Each row of a before or after table is a point. The points were changed in one or more steps. Then noise was added and the rows were shuffled. The steps act on how far a point lies along the listed directions, d1 being the first. Write out the steps. A step turns or swaps two directions, mirrors them in a line or flattens them onto one, adds a multiple of one to another, or multiplies one. Angles are multiples of 10 degrees, from the lower direction toward the higher: turns from -170 to 170, lines from 10 to 170 but not 90. Use the fewest steps. Two steps may share a direction if one is a turn and the other turns, adds or multiplies; they go together, in the order done. Otherwise the lowest direction goes first.

Directions:
(1): [-12 -39]
(2): [-39  12]
Before:
[[ -3  -4]
 [  2  -3]
 [  4   2]
 [ -1  12]
 [ -6  -3]
 [ -8 -19]
 [ 14 -11]
 [ 13   5]
 [ 11   1]
 [ -4  -1]
 [ -4   0]
 [  1  -9]]
After, 12 rows:
[[ 12  23]
 [  0  -7]
 [ -2  -2]
 [ -6 -26]
 [ -6 -12]
 [ -4  -5]
 [  4   9]
 [  8  34]
 [  8  11]
 [ -5 -13]
 [  0 -22]
 [-18 -60]]
Steps: multiply d1 by 3; multiply d2 by 0.4

Directions:
(1): [  1 -23  44]
(2): [  8 -44 -23]
Before, 8 rows:
[[ -7   4   2]
 [ -4  26  18]
 [  3  -8   6]
 [ -2   0  -2]
 [ -2   9 -14]
 [  1  -3   0]
 [ -4   2   9]
 [  0  -1   9]]
After (8 x 3):
[[ -2   8 -11]
 [  0  -3  13]
 [ -2   0  -2]
 [  1  -1  -4]
 [  3  -5   0]
 [ -3   4  60]
 [ -4  -2  17]
 [ -7   0  10]]
Steps: add -1.5 times d2 to d1

Directions:
(1): [ 19  -4 -55   1]
(2): [ -7 -15   0  56]
(3): [-16  54  -9  13]
Before, 8 rows:
[[ 28 -40 -15   6]
 [ -6   7  29  -9]
 [ -7   7  30 -36]
 [ -5   6 -16  10]
 [ -2 -12 -11  -5]
 [  6 -49  24  35]
 [  1   4  -8 -40]
 [-25  -3  37  11]]
After:
[[-14   2   5   7]
 [ 11 -28 -27  24]
 [-12  37  21  25]
 [ -5  60 -24   8]
 [  4   6 -45 -10]
 [ -7   0  11 -16]
 [ -7 -30   7  25]
 [ 14  -8 -26   6]]
Steps: multiply d1 by -1; turn d2 and d3 by 140 degrees

Directions:
(1): [ 14  29  35 -11   5 -51]
(2): [-21 -32  28 -17 -50  -6]
(3): [ 20 -20  38  51   7   9]
(4): [-54  15  30  -2  28  17]
(5): [ 24  38  21 -14 -24  43]
(6): [ 24 -33  17 -42  34  12]
Before:
[[-14 -19 -14   2 -10  -2]
 [-10  -5  28   2  23  20]
 [  8  -5   0 -38  -8  -3]
 [-19  12  12   7  11  -2]
 [-25  23  16 -24  -2  23]
 [-21 -18  28  -7  10  42]
 [  5 -11   3   7 -12   3]
 [ 19  33 -11 -28  21   8]
 [ -5  -4  -3  14   1  17]]
After (9 x 6):
[[-23  -2  31  15  -5   0]
 [-19 -17  26 -42   6 -21]
 [ 14   3   0 -11 -17  14]
 [-28  -3   8   9  -4   4]
 [-10   1  48  -6 -20  -7]
 [ -2 -10  -3 -46  60 -12]
 [  9   6   0  15 -16  -5]
 [ 22 -32  -7 -53  20  -5]
 [ -2  23  15  15 -10   0]]
Steps: turn d1 and d5 by -120 degrees; turn d2 and d4 by -40 degrees; add -1.5 times d3 to d6

Directions:
(1): [  2  -2  17  22 -11 -60 -35 -16]
(2): [ 37 -19  13 -30  20  13 -47  20]
(3): [ 17 -20 -20  38  41 -17  19  32]
(4): [-23 -37  18 -30  36 -15  19 -31]
Before:
[[-29  -1  19 -37 -14   9  14 -27]
 [ 10  -9  -1 -14  10  24   0  15]
 [-34  14  -4  -9 -14  32  23  -5]
 [  4  30  29  -7 -37 -15 -31 -19]
 [-38  25  -1  31 -13 -54  13 -35]
 [ 11   2  -9  -6 -16  23   5  13]
 [ -2  16   0 -19 -13  38  -8  17]
 [-17  19 -19   3 -19  19  49  -3]
 [ 15  14  -7  19 -13   9   7  19]]
After (9 x 8):
[[-24  33   9   1 -43  -2 -16 -13]
 [  0  12  -4  11 -34  -4   3  -2]
 [  9  11 -12  24  -5   6  25  17]
 [-28  30  36 -61 -37  41  11 -47]
 [ 30  22 -12  -1 -30  19 -21  27]
 [ -4  16  36 -58 -50  10 -51 -25]
 [ -4   0   0  22  -9 -25  -7  -2]
 [ -4  29  13 -11 -41  22 -46   4]
 [ 12  -1  -8 -49  32  56  -4  17]]
Steps: turn d2 and d4 by -130 degrees; turn d1 and d4 by 130 degrees; multiply d3 by 2
